Rows are points. The points of each table are mixes of a few directions, plus a little noise. How many directions does each table use, and how many do they share? Where both have some left over, give the other angles between the two spaces (their principal angles), to ten degrees, smallest first.

First (5 x 2)
0.003 0.047

-0.004 -0.056

0.001 0.009

-0.004 -0.060

0.004 0.060
Second (5 x 2)
-0.049 0.047

0.011 -0.010

0.029 -0.028

0.045 -0.042

-0.036 0.033
Directions: first 1, second 1, shared 0; angles 50

First (8 x 6)
-0.017 -0.047 -0.011 -0.014 -0.023 0.040

-0.082 -0.012 0.032 0.014 -0.021 0.068

-0.012 -0.027 -0.007 0.042 -0.018 0.062

-0.001 0.071 0.036 -0.047 0.022 -0.073

0.022 0.028 -0.013 0.009 0.051 -0.087

0.063 0.006 -0.022 0.034 -0.002 0.005

0.037 0.005 -0.012 0.000 0.003 -0.016

-0.011 -0.023 -0.003 -0.039 -0.012 0.002
Second (6 x 6)
0.031 0.000 -0.043 0.112 0.063 -0.044

-0.007 0.000 0.010 -0.026 -0.015 0.011

-0.022 0.000 0.031 -0.079 -0.045 0.031

0.019 0.001 -0.026 0.068 0.038 -0.026

-0.012 0.000 0.016 -0.042 -0.024 0.017

-0.009 0.000 0.012 -0.031 -0.018 0.012
Directions: first 4, second 1, shared 1

First (8 x 11)
-0.003 0.021 0.054 -0.002 0.046 -0.013 -0.047 -0.021 0.026 0.052 -0.044

0.003 -0.005 -0.018 0.000 -0.018 -0.009 0.005 0.013 -0.012 -0.016 0.021

0.024 -0.013 -0.061 -0.001 -0.070 -0.086 -0.035 0.067 -0.056 -0.045
 0.096

-0.014 -0.002 0.012 0.002 0.022 0.061 0.046 -0.032 0.023 0.003 -0.040

-0.008 -0.013 -0.022 0.003 -0.010 0.048 0.058 -0.010 0.002 -0.027 -0.003

-0.012 0.018 0.058 0.000 0.058 0.030 -0.013 -0.041 0.039 0.050 -0.068

0.018 -0.005 -0.033 -0.002 -0.043 -0.073 -0.043 0.047 -0.038 -0.020
 0.065

-0.010 -0.001 0.009 0.001 0.015 0.041 0.030 -0.022 0.016 0.003 -0.028
Second (8 x 11)
-0.038 -0.055 -0.001 -0.029 0.057 0.028 0.007 0.041 0.008 0.072 -0.040

0.002 -0.028 -0.057 0.013 -0.039 -0.038 0.004 -0.012 0.023 0.024 0.015

-0.021 -0.030 0.002 -0.099 0.049 0.027 0.009 0.019 -0.006 0.091 -0.069

-0.031 0.031 -0.018 -0.009 -0.010 0.018 -0.003 0.017 -0.015 -0.054
 -0.007

-0.033 0.030 0.005 0.066 -0.015 0.006 -0.006 -0.019 -0.029 -0.054 0.027

-0.004 -0.023 0.017 -0.013 0.037 0.021 0.002 0.035 0.012 0.017 -0.015

0.063 0.045 0.036 0.044 -0.046 -0.038 -0.007 -0.072 -0.013 -0.031 0.047

0.062 0.029 0.017 0.026 -0.034 -0.024 -0.007 -0.010 0.020 -0.064 0.043
Directions: first 2, second 5, shared 0; angles 40, 70

First (11 x 14)
-0.036 -0.001 -0.001 0.007 0.079 -0.043 -0.030 0.018 0.029 0.023 -0.004
 -0.004 -0.026 -0.044

0.023 -0.021 0.027 0.003 0.034 -0.011 -0.024 0.013 -0.034 0.002 -0.043
 -0.020 0.022 -0.025

-0.015 -0.030 0.002 0.024 -0.005 -0.021 -0.003 -0.028 -0.001 -0.040
 0.020 0.016 -0.019 -0.003

-0.002 0.053 -0.010 0.031 -0.052 0.059 0.004 -0.028 -0.027 0.002 0.020
 0.019 0.046 0.000

-0.023 -0.007 0.001 0.044 -0.013 -0.003 -0.011 -0.038 -0.014 -0.037
 0.026 0.024 0.001 -0.015

0.036 -0.127 0.036 -0.030 0.028 -0.081 0.003 0.011 -0.007 -0.062 -0.037
 -0.024 -0.050 0.019

0.037 0.045 -0.003 -0.014 -0.059 0.066 0.020 0.004 -0.030 0.023 -0.011
 -0.007 0.051 0.027

-0.011 -0.036 -0.013 -0.043 0.024 -0.049 0.019 0.022 0.056 0.001 0.011
 -0.008 -0.063 0.026

0.010 -0.044 -0.007 -0.019 -0.053 -0.013 0.036 -0.019 0.017 -0.045 0.026
 0.011 -0.036 0.052

0.032 0.055 0.005 0.011 -0.049 0.074 0.002 -0.005 -0.053 0.022 -0.019
 -0.004 0.073 0.002

-0.052 0.112 -0.039 -0.016 0.068 0.022 -0.016 0.048 0.062 0.110 0.011
 -0.004 0.003 -0.039
Second (9 x 14)
0.019 0.018 0.036 0.023 0.044 0.064 0.005 0.029 0.031 -0.046 -0.007
 0.048 -0.013 -0.034

-0.055 0.010 0.004 -0.013 -0.040 0.016 0.031 -0.023 0.002 0.022 -0.050
 -0.063 0.015 -0.027

-0.036 0.013 0.071 0.010 -0.016 0.056 -0.025 -0.001 -0.006 0.016 -0.028
 -0.003 -0.067 -0.049

-0.036 -0.011 0.001 -0.022 -0.009 -0.047 -0.018 -0.009 -0.054 0.035
 0.042 -0.001 0.037 0.027

-0.019 0.020 0.014 0.004 0.052 -0.011 -0.002 -0.006 -0.020 -0.012 0.040
 0.021 0.018 0.060

-0.004 -0.018 -0.008 0.015 -0.024 0.008 -0.002 0.053 0.049 -0.028 -0.058
 -0.048 -0.018 0.011

0.045 -0.011 -0.021 0.019 -0.010 -0.030 -0.033 -0.010 0.019 0.007 -0.010
 -0.019 -0.091 0.061

0.066 0.009 -0.080 -0.005 0.064 -0.040 0.048 -0.014 0.013 -0.040 0.053
 0.047 0.088 0.048

0.021 -0.030 -0.021 -0.029 -0.058 -0.015 -0.002 -0.019 -0.034 0.045
 0.016 0.020 0.030 -0.091
Directions: first 4, second 6, shared 0; angles 50, 70, 70, 80

First (11 x 24)
0.013 -0.012 -0.027 0.003 -0.011 -0.012 -0.007 -0.039 0.018 0.006 -0.019
 0.026 -0.001 0.021 0.021 0.000 0.021 0.011 0.027 0.011 -0.005 0.021
 -0.031 -0.026

0.005 0.000 0.034 0.019 0.011 0.013 0.008 0.032 -0.010 0.018 0.013
 -0.040 0.012 -0.013 -0.004 -0.016 -0.006 -0.004 0.000 -0.004 0.007
 -0.033 0.025 0.001

0.061 -0.039 0.060 0.094 0.011 0.019 0.016 0.023 0.005 0.098 0.000
 -0.092 0.054 0.008 0.051 -0.064 0.044 0.013 0.085 0.020 0.017 -0.084
 0.015 -0.081

0.036 -0.023 0.028 0.053 0.005 0.008 0.007 0.005 0.006 0.056 -0.004
 -0.046 0.029 0.009 0.032 -0.035 0.029 0.009 0.053 0.012 0.008 -0.042
 0.001 -0.049

-0.047 0.035 0.014 -0.046 0.012 0.009 0.004 0.047 -0.028 -0.052 0.028
 0.004 -0.024 -0.037 -0.054 0.027 -0.052 -0.020 -0.080 -0.025 0.000
 0.006 0.040 0.076

0.008 -0.003 0.036 0.025 0.011 0.014 0.010 0.034 -0.011 0.025 0.012
 -0.044 0.015 -0.013 -0.001 -0.019 -0.002 -0.003 0.004 -0.002 0.009
 -0.038 0.025 -0.005

-0.064 0.039 -0.071 -0.103 -0.015 -0.022 -0.018 -0.031 -0.002 -0.105
 -0.003 0.104 -0.057 -0.007 -0.051 0.070 -0.044 -0.013 -0.088 -0.020
 -0.020 0.094 -0.020 0.084

0.003 -0.007 -0.048 -0.018 -0.016 -0.019 -0.012 -0.054 0.021 -0.016
 -0.023 0.054 -0.012 0.025 0.016 0.016 0.017 0.011 0.015 0.010 -0.011
 0.045 -0.042 -0.015

0.020 -0.010 0.058 0.048 0.016 0.020 0.015 0.048 -0.013 0.048 0.017
 -0.074 0.027 -0.015 0.006 -0.035 0.004 -0.003 0.019 0.000 0.013 -0.063
 0.036 -0.017

-0.047 0.031 -0.044 -0.072 -0.008 -0.011 -0.011 -0.014 -0.005 -0.074
 0.002 0.068 -0.040 -0.009 -0.040 0.047 -0.035 -0.010 -0.067 -0.015
 -0.013 0.062 -0.009 0.063

0.012 -0.013 -0.041 -0.003 -0.015 -0.018 -0.012 -0.053 0.023 0.000
 -0.024 0.042 -0.004 0.028 0.025 0.006 0.025 0.012 0.030 0.013 -0.007
 0.035 -0.042 -0.029
Second (10 x 24)
0.011 -0.009 -0.007 0.010 -0.004 -0.004 -0.002 -0.015 0.009 0.011 -0.008
 0.004 0.005 0.011 0.015 -0.006 0.014 0.006 0.021 0.006 -0.001 0.002
 -0.013 -0.020

0.033 -0.009 0.152 0.101 0.046 0.055 0.038 0.140 -0.046 0.098 0.054
 -0.184 0.061 -0.052 -0.006 -0.077 -0.012 -0.016 0.018 -0.011 0.035
 -0.158 0.106 -0.016

-0.019 0.014 0.001 -0.021 0.002 0.002 0.000 0.015 -0.010 -0.023 0.010
 0.006 -0.011 -0.013 -0.021 0.013 -0.020 -0.008 -0.032 -0.010 -0.001
 0.007 0.013 0.030

-0.010 0.004 -0.033 -0.026 -0.010 -0.012 -0.008 -0.029 0.009 -0.025
 -0.010 0.042 -0.015 0.010 -0.002 0.019 0.000 0.003 -0.009 0.001 -0.008
 0.037 -0.022 0.008

-0.013 0.006 -0.036 -0.029 -0.010 -0.013 -0.009 -0.029 0.008 -0.029
 -0.010 0.045 -0.017 0.009 -0.004 0.021 -0.002 0.002 -0.013 0.000 -0.008
 0.039 -0.021 0.011

0.022 -0.008 0.088 0.063 0.026 0.031 0.022 0.079 -0.025 0.061 0.029
 -0.108 0.038 -0.028 0.001 -0.047 -0.003 -0.007 0.016 -0.005 0.020
 -0.093 0.059 -0.015

-0.022 0.013 -0.037 -0.041 -0.009 -0.012 -0.009 -0.023 0.004 -0.041
 -0.006 0.050 -0.023 0.003 -0.014 0.029 -0.013 -0.002 -0.028 -0.004
 -0.009 0.044 -0.016 0.027

-0.007 0.001 -0.041 -0.026 -0.013 -0.015 -0.010 -0.039 0.013 -0.025
 -0.015 0.049 -0.016 0.015 0.003 0.019 0.005 0.005 -0.002 0.003 -0.009
 0.042 -0.030 0.002

0.019 -0.016 -0.024 0.011 -0.010 -0.011 -0.006 -0.039 0.019 0.014 -0.019
 0.020 0.005 0.023 0.027 -0.005 0.027 0.012 0.037 0.014 -0.004 0.015
 -0.032 -0.035

-0.013 0.003 -0.062 -0.042 -0.019 -0.023 -0.016 -0.057 0.019 -0.040
 -0.022 0.075 -0.026 0.021 0.003 0.032 0.005 0.007 -0.008 0.004 -0.014
 0.065 -0.043 0.007
Directions: first 2, second 2, shared 2

First (8 x 32)
0.054 0.003 -0.042 -0.080 -0.007 0.049 -0.047 0.043 -0.029 0.014 0.023
 -0.001 0.055 0.025 0.052 0.040 0.033 -0.001 0.019 0.012 0.013 0.017
 -0.025 0.019 0.031 -0.028 -0.027 -0.019 -0.073 -0.045 0.047 -0.078

0.005 0.002 -0.034 -0.017 0.026 0.045 -0.043 0.003 0.001 -0.001 -0.029
 0.011 0.008 0.018 0.020 0.017 0.024 0.001 0.004 0.017 0.000 0.011
 -0.005 0.004 0.030 -0.042 0.005 -0.009 -0.011 -0.028 0.041 -0.041

-0.030 0.003 0.006 0.071 0.020 -0.030 0.004 -0.047 0.057 -0.004 -0.027
 0.002 -0.028 -0.008 -0.034 -0.035 -0.024 0.017 0.019 0.000 0.006 0.032
 0.057 0.007 -0.028 -0.013 -0.001 0.028 0.089 0.011 -0.018 0.074

-0.071 -0.027 0.030 0.048 -0.032 0.001 0.067 0.005 -0.047 -0.003 -0.012
 0.038 -0.026 -0.029 -0.051 0.020 0.035 -0.016 -0.056 -0.022 -0.052
 -0.029 -0.015 -0.034 -0.030 0.057 0.051 -0.002 -0.029 0.081 0.021 0.014

-0.011 0.020 0.036 0.021 0.018 -0.029 0.020 -0.029 0.036 -0.024 -0.021
 -0.010 -0.060 -0.017 -0.013 -0.034 -0.048 -0.003 -0.017 -0.026 -0.001
 -0.046 -0.011 -0.007 0.012 0.006 0.025 0.003 0.047 0.010 -0.018 0.033

0.063 0.022 -0.020 -0.071 -0.057 0.053 -0.010 0.040 -0.023 0.029 0.038
 0.030 0.021 -0.008 0.027 0.076 0.022 0.009 0.005 -0.074 -0.009 0.021
 -0.030 0.049 0.009 0.012 -0.010 -0.010 -0.093 0.024 0.146 -0.041

0.002 -0.021 -0.012 -0.023 0.018 -0.042 -0.001 0.022 0.042 -0.038 0.016
 -0.013 0.054 0.010 0.036 -0.054 0.011 -0.010 0.029 0.045 0.015 -0.004
 0.031 -0.014 -0.006 -0.026 -0.034 0.013 0.028 -0.065 -0.074 -0.016

-0.012 -0.001 0.034 0.051 0.014 -0.045 0.010 -0.037 -0.037 0.026 0.010
 -0.058 -0.025 0.010 -0.038 -0.030 -0.053 0.004 -0.002 0.047 0.029
 -0.001 -0.001 -0.024 -0.018 0.033 -0.009 -0.004 0.042 0.012 -0.143
 0.056
Second (8 x 32)
-0.056 0.000 -0.028 0.030 -0.029 -0.032 -0.004 0.000 0.011 -0.056 0.022
 -0.030 0.054 0.011 0.037 -0.061 0.004 0.013 0.027 0.024 0.046 0.046
 -0.009 0.002 0.026 0.006 0.004 -0.037 0.038 -0.021 -0.024 0.023

0.034 -0.009 0.021 0.031 0.036 0.051 -0.030 -0.005 0.008 0.080 -0.010
 0.084 -0.068 0.020 -0.024 0.017 0.051 -0.085 -0.011 -0.002 -0.011
 -0.053 0.002 0.015 -0.075 -0.035 -0.006 0.103 0.029 -0.003 -0.008
 -0.022

0.031 0.001 0.017 -0.023 0.013 0.015 0.005 0.001 -0.008 0.025 -0.010
 0.010 -0.025 -0.010 -0.018 0.033 -0.008 -0.001 -0.017 -0.016 -0.025
 -0.022 0.004 -0.003 -0.009 0.000 0.000 0.011 -0.027 0.013 0.015 -0.013

-0.021 -0.001 -0.038 -0.001 -0.006 -0.030 0.012 -0.015 0.002 -0.014
 -0.024 -0.040 0.005 0.013 -0.020 0.024 -0.021 0.065 0.021 0.028 -0.020
 0.020 0.029 -0.011 0.037 0.002 -0.019 -0.033 -0.004 0.006 0.009 0.031

-0.010 0.008 0.035 -0.021 -0.031 -0.006 0.007 0.028 -0.008 -0.063 0.053
 -0.018 0.068 -0.037 0.064 -0.069 -0.011 -0.026 -0.018 -0.037 0.053
 0.026 -0.051 0.006 0.013 0.031 0.037 -0.049 -0.012 -0.013 -0.014 -0.024

0.037 -0.001 0.011 -0.016 0.024 0.021 0.002 -0.006 -0.006 0.047 -0.024
 0.021 -0.047 0.000 -0.035 0.052 -0.001 -0.001 -0.014 -0.008 -0.040
 -0.033 0.016 -0.002 -0.018 -0.009 -0.010 0.031 -0.023 0.016 0.018
 -0.010

-0.065 -0.003 -0.011 0.067 -0.030 -0.011 -0.029 0.009 0.022 -0.051 0.051
 0.016 0.061 0.018 0.069 -0.116 0.045 -0.065 0.027 0.019 0.090 0.041
 -0.037 0.019 -0.016 -0.005 0.018 0.007 0.082 -0.043 -0.052 0.007

0.050 0.004 -0.007 -0.069 0.021 -0.007 0.036 -0.014 -0.021 0.033 -0.059
 -0.042 -0.049 -0.015 -0.072 0.120 -0.058 0.100 -0.017 -0.007 -0.093
 -0.025 0.047 -0.025 0.041 0.010 -0.024 -0.033 -0.084 0.045 0.056 0.009
Directions: first 6, second 3, shared 0; angles 30, 60, 80

First (9 x 32)
0.030 -0.036 0.001 0.020 0.021 -0.006 0.022 0.024 -0.033 -0.032 -0.018
 -0.015 0.022 -0.028 -0.032 0.022 -0.006 0.008 0.012 -0.008 -0.021 0.001
 -0.062 0.026 -0.010 -0.007 0.029 -0.036 0.000 0.008 0.004 -0.077

0.013 0.043 0.004 -0.036 0.002 -0.001 0.024 -0.025 0.013 -0.003 -0.036
 0.012 0.015 0.023 0.037 -0.011 -0.014 -0.003 0.011 -0.007 0.016 -0.018
 0.019 -0.002 -0.008 0.001 0.014 0.013 0.019 0.015 0.043 -0.004

0.012 0.055 0.018 -0.061 0.017 0.003 0.077 -0.030 -0.024 -0.034 -0.069
 0.032 0.005 0.018 0.052 -0.029 -0.039 0.016 0.036 -0.046 0.007 -0.040
 0.008 0.002 -0.003 0.003 0.050 -0.014 0.002 0.014 0.092 -0.038

0.033 -0.039 -0.018 0.013 0.020 0.014 -0.020 0.008 0.011 0.019 0.065
 -0.032 -0.009 -0.011 -0.042 0.028 0.033 -0.010 -0.024 0.045 0.021 0.043
 0.003 0.002 -0.012 -0.018 -0.049 0.008 0.029 -0.010 -0.048 -0.017

-0.051 0.019 -0.013 0.030 -0.059 -0.012 -0.100 -0.012 0.072 0.063 0.034
 -0.003 -0.003 0.032 0.018 -0.004 0.029 -0.030 -0.034 0.041 0.011 0.010
 0.062 -0.027 0.012 0.016 -0.050 0.060 -0.002 -0.005 -0.067 0.131

0.074 0.031 -0.018 -0.016 0.000 -0.023 -0.002 -0.020 0.042 -0.002 -0.074
 -0.025 0.093 0.026 0.026 0.039 -0.002 -0.034 0.010 0.030 0.022 -0.022
 -0.019 0.026 -0.043 -0.007 0.030 0.019 0.074 0.054 0.032 -0.064

-0.035 -0.076 -0.011 0.072 -0.013 0.004 -0.074 0.040 0.002 0.032 0.100
 -0.027 -0.039 -0.033 -0.071 0.017 0.040 -0.002 -0.041 0.036 -0.016
 0.053 -0.009 -0.007 0.017 -0.001 -0.061 0.002 -0.028 -0.034 -0.106
 0.047

-0.080 0.028 0.035 -0.039 0.004 0.027 0.060 -0.009 -0.055 -0.019 0.015
 0.060 -0.096 -0.004 0.027 -0.073 -0.034 0.049 0.017 -0.070 -0.014
 -0.017 0.043 -0.031 0.047 0.014 0.008 -0.023 -0.078 -0.044 0.045 0.062

0.005 -0.025 0.005 0.018 0.007 -0.009 0.011 0.022 -0.026 -0.025 -0.019
 -0.004 0.011 -0.020 -0.019 0.009 -0.010 0.009 0.012 -0.015 -0.025
 -0.006 -0.046 0.014 0.002 0.000 0.027 -0.028 -0.013 0.003 0.004 -0.042
Second (9 x 32)
0.052 0.074 -0.099 0.055 0.011 -0.018 -0.043 -0.026 0.018 -0.026 -0.021
 -0.021 0.026 0.005 -0.001 0.049 -0.013 -0.033 0.009 -0.046 -0.003 0.035
 0.066 -0.008 0.053 0.111 -0.030 0.029 0.032 -0.002 -0.016 0.035

0.007 0.073 -0.076 0.010 -0.042 -0.024 -0.008 -0.013 -0.006 0.004 -0.045
 -0.027 0.022 0.003 0.056 -0.001 0.040 -0.041 0.012 -0.022 0.005 -0.004
 0.040 -0.031 0.052 0.048 -0.040 0.012 0.010 0.001 -0.011 0.071

-0.009 -0.047 0.051 -0.003 0.010 0.010 0.021 0.024 0.016 0.029 0.048
 0.020 0.003 -0.013 -0.016 -0.028 -0.002 0.028 -0.040 0.056 0.007 -0.016
 -0.052 0.031 -0.042 -0.070 0.034 0.002 -0.011 0.009 0.005 -0.064

-0.022 -0.054 0.065 -0.029 0.019 0.018 0.013 0.004 -0.015 -0.010 0.011
 0.016 -0.029 0.005 -0.029 -0.002 -0.022 0.026 0.014 0.000 -0.007 -0.002
 -0.024 0.006 -0.032 -0.038 0.020 -0.022 -0.014 -0.005 0.012 -0.024

0.020 0.092 -0.103 0.032 -0.050 -0.032 -0.009 -0.005 0.013 0.025 -0.030
 -0.030 0.045 -0.006 0.068 -0.009 0.055 -0.047 -0.015 0.002 0.013 -0.007
 0.035 -0.021 0.057 0.046 -0.039 0.030 0.016 0.010 -0.017 0.060

0.003 0.041 -0.039 -0.010 -0.003 -0.005 -0.024 -0.034 -0.031 -0.048
 -0.065 -0.019 -0.020 0.022 0.007 0.041 -0.012 -0.026 0.066 -0.082
 -0.015 0.022 0.064 -0.042 0.044 0.085 -0.040 -0.014 0.009 -0.017 -0.001
 0.080

-0.036 -0.101 0.119 -0.047 0.033 0.031 0.026 0.016 -0.016 -0.005 0.033
 0.033 -0.044 0.002 -0.051 -0.015 -0.035 0.049 0.006 0.021 -0.008 -0.010
 -0.056 0.020 -0.066 -0.084 0.043 -0.034 -0.026 -0.006 0.019 -0.061

0.012 -0.009 0.003 0.018 0.012 0.001 0.000 0.010 0.019 0.012 0.030 0.007
 0.012 -0.009 -0.013 -0.004 -0.005 0.009 -0.028 0.026 0.005 0.001 -0.016
 0.021 -0.013 -0.015 0.016 0.011 0.003 0.006 -0.002 -0.037

-0.025 -0.068 0.078 -0.025 0.012 0.018 0.026 0.023 0.001 0.020 0.040
 0.023 -0.015 -0.008 -0.022 -0.029 -0.007 0.035 -0.023 0.045 0.003
 -0.018 -0.057 0.025 -0.051 -0.083 0.036 -0.014 -0.019 0.004 0.011
 -0.059
Directions: first 4, second 3, shared 0; angles 50, 50, 90
